Each wall is flat, endless, passes through zero and stands at right angles to its row. A trip goes straight from one point to another. List the walls that it crosses, first one first.
In the rows, 128 means zero.

Walls:
(1): [137 129 130]
(2): [110 112 146]
(3): [ 91 145 120]
(4): [103 122 129]
(5): [125 102 106]
Trips:
[117 159 124] to [90 83 75] => 5, 2
[139 140 130] to [143 109 184] => 2
[192 107 109] to [131 200 120] => 5, 3
[194 143 127] to [148 125 170] => 2
[101 149  80] to [ 87 149 112] => 2, 5
[121 115 123] to [115 134 169] => 5
[106 151 122] to [113 125 120] => 2, 5
[146  89  82] to [127 126 147] => 2, 4, 5
[175 112  78] to [151 187 161] => 5
[201 159 149] to [127 170  89] => 3, 1
[124 160 104] to [165  52 110] => 5, 1, 3, 2

Walls:
(1): [131 114 176  95 149 128  83 169 189  59 116]
(2): [174 138 145  86 120  91 136 149 127 171 187]
(3): [ 80 125 138 117  92 114 169  95 134 169 113]
(4): [152 146 150 132 172 161  94 132 154  95 124]
Trips:
[143  77 100 127 108 113 129 122 143  85  97] to [148 150 158 166  53 104  96 122 174 100  99] => 4, 3
[145  80 142 130 118 110 164 149  74 130 127] to [121  88 162 134 129  94 128 146 107 113  62] => 2, 1
[ 95 144 150 137  96 158 160 131 121 109 126] to [124 138 101 150  90 211  98 145 156 134 121] => 4, 1, 3
[113  93  93 172 188 116 115 146 130 111 124] to [ 70 141 116  86 164  94 135 111 143 129  76] => 3, 4
[109 109  84 189 105 145 127 162 155 130 155] to [110 127  88 104 105  92 110 110 102 143  95] => 3
[150 152 170 137 123 106  95 173 123 148 102] to [139 145 104 135 124 138 101 131 106 135 128] => 1, 2
[160 129  94 131 122 150  73  76 160 138 158] to [146 134  88 163 143 123  75 157  96 107 173] => none
[131 194 168 131 161 177 136 142 124 179 184] to [137  75 141 110 151 166  92 117 174  90 115] => 1, 2

Walls:
(1): [200  66 148 126 172 123 150 152 118 142 149 106 175 119  99 178 103 198
  62 140 175 138 134  97]
(2): [115  70 112 147 155 136 123 143 136 127 143 127 109 152 112  93 117  83
 123 119  95 121  96  85]
(3): [125 136 139  40 171 119 140  95 135 125 139  82 206 187  41  97 127 107
 144 144 126 123 108 136]
(4): [106 124 129 110  92 116 158 134 164  99 149 174 139 125 120 144 186 162
 157 144 129  75 213 108]
(5): [134 153 102 115  84  62 118 165  87 130 107 143 124 154 112 176 140  76
 100 125 120 163 109 121]
(6): [144 116 149 124 146 132  90 124 186 163 199 163 137 126  94 173  91 112
 114 129 165 127 118 103]
(7): [165 119 129 130 143 124 122 112 143  91 100 131 170  43 151 158 118 133
 122 136  92 136  94 138]
(8): [113  74 106  97 127 135 190 104 127 134 156  90 164 134  97 105 112 129
 169 183 116 109 161 136]
Trips:
[145 120 130 124 140 170  93 147 105 103 119 113 123 140 101  96  94  86
 162 120 117 112 102 135] to [ 86 115  94  92 110 125 169  91 182 126 134 108 143  99  85 116 164 125
 173 131 105 147 184 125] => 4, 2
[ 91 159 175  92 110 137 137 128  90 166 171 130  99 136 153 100 117 136
  95 128 130 133 157 137] to [142  86 161  92 194  93 182 194 129  87 133 144 158 125 149  80 136  97
 146 142  93 120 136  97] => 8, 3, 2, 1, 7
[104 148  82 125 187 134 139 150 166  96 141 112  40 152 133 147 169 165
 165 136 105 121 161 224] to [147  70  85 177 150 118  75 115 135 154 129 138 113  39 169 105 119 159
 119 148 117 114 150 122] => 7, 2, 8, 1, 6, 4
